Each row of a before or after table is a point. One or more steps were done to the points. Then noise was added and the rows were shuffled. The steps act on how far a point lies along the listed directions, d1 being the first. Write out the steps. A step turns or swaps two directions, mirrors them in a line or flattens them onto one, adds a multiple of one to another, or multiplies one. Angles are multiples of 10 degrees, from the lower direction toward the higher: turns from -170 to 170, lines from 10 to 170 but not 90. Use the fewest steps. Two steps may share a direction if one is a turn and the other turns, adds or multiplies; they go together, in the order done. Otherwise the lowest direction goes first.

Directions:
(1): [-32 -50]
(2): [ 50 -32]
Before, 14 rows:
[[ 18  45]
 [-37  49]
 [-39  13]
 [-38   8]
 [ -5 -19]
 [ 15  57]
 [ 34  47]
 [ 16  95]
 [-31  25]
 [ 17  50]
 [-34   5]
 [-47 -50]
 [-25 -49]
 [-33 -33]]
After:
[[-55  -3]
 [ 91  35]
 [ 47   6]
 [ 53  10]
 [ 57  -7]
 [ 57  15]
 [ 25  58]
 [  6  39]
 [ -9  38]
 [-11  37]
 [-12  33]
 [-67  16]
 [-19  -5]
 [-46  12]]
Steps: turn d1 and d2 by -60 degrees

Directions:
(1): [ 40  49  42 -26 -13 -55  66 -11]
(2): [-29   8  -5  18  53 -68 -35 -65]
Before:
[[-16   3 -14   8   9  18 -16   6]
 [-25 -12 -13  14  11  17 -21   6]
 [ -5  -7 -18  -1 -18  30  -8  15]
 [  9  22  21  -9  -1 -30  13  -7]
 [-21 -10  -8   7   0  15 -21  -7]
 [ -7  -5   3   6   6  24 -14   3]
 [ -3 -16 -10  -3  -5  35  -5  19]
 [ 23  22  14 -17 -23 -30  40  11]
 [-10 -19 -14   0 -16  40 -18  15]]
After, 9 rows:
[[ 38  47  45 -29 -19 -45  57   3]
 [-23 -18 -11  16  16  32 -38   0]
 [-48 -44 -41  22  19  35 -74 -14]
 [-35 -21 -37  17  14  16 -49 -14]
 [ 44  63  46 -33 -16 -96  81 -18]
 [-32 -15 -29  17  11  40 -41  11]
 [-32 -31 -30  16  28  22 -49 -10]
 [-34 -32 -25  15  -2  47 -45   6]
 [-45 -38 -33  26  12  53 -53  17]]
Steps: multiply d1 by 2.5; multiply d2 by -1

Directions:
(1): [-12 -10  10 -17 -26  17 -15  62 -26  52 -89  49]
(2): [  9  18   2  67 -62 -55 -38  40   5  36  15 -56]
(3): [-20  44 -64  -9  63  14 -19  -4  46  70 -14 -32]
(4): [-31 -53  32 -55  -5  25  -1  -5 -36  26   0 -95]
(5): [-77  10 -12  54  -4  45  25  26  20 -64 -38 -31]
Before (12 x 12):
[[-20 -27   5 -27   6  14 -13  22 -28  50 -20 -31]
 [ -9 -10  -4 -11   7 -12  -4  -3  -3  37 -10 -32]
 [-23  -3  -9  -3  20  15  26 -24   2 -46   3  -2]
 [ -4   2   1  -5  37  12  36 -36  25 -89  26  10]
 [ -4  -1 -10 -24   2   2  -8   2   5  56 -18  -1]
 [ -5   2 -24 -21  22  41  21 -32  -1 -28  15  23]
 [ -3   1 -14 -38  24  16  -4  -2  10  46 -22  -5]
 [ 26 -13   5 -14 -13 -36 -20   2  -4  28  16 -19]
 [  0  -7   7  -1   4   1  18  -9  -5 -36 -11  20]
 [ -1  14  -9   5  21   9  20  -6  13 -39  -8  16]
 [ 15 -29  22 -41 -10  10  -3 -10 -22   9   9   0]
 [  5  -2   4  -7  23  11   5 -16  10  -8  19 -10]]
After:
[[ 29   6   0   9 -29 -21 -22  11  -1  28  10  10]
 [ 37   2  -8 -16  13 -26  -6 -12   9   6  10  40]
 [ 12  -4   3  -2 -18 -14  -5  -1   3  22   1  24]
 [-16  -7   6  -6   5   7   7   2  -4 -12  -7 -50]
 [ 16   0   5   6 -21 -18 -10   6   5  21   2  -4]
 [-26  -5   1   4   7  -6   0  -3  19 -17  22 -95]
 [-12  -4 -11   7 -29  10  -9  -2 -11  15  25 -62]
 [  7   4   4  13   6  -5  -6  -3  12   2  22 -25]
 [-27   2  -8  19  -9  -8   1  -1   3  -9   6 -51]
 [ 14  10  -8  38 -18 -25 -14  30  -4  15  -5  42]
 [ 12   8  -7  19   3 -29   4  -7   7   3  -1  24]
 [-12 -10   5  -3  -6  -3   2   6  -7   1 -14 -28]]
Steps: flatten d1 and d3 onto the line at 160 degrees; turn d2 and d4 by -140 degrees
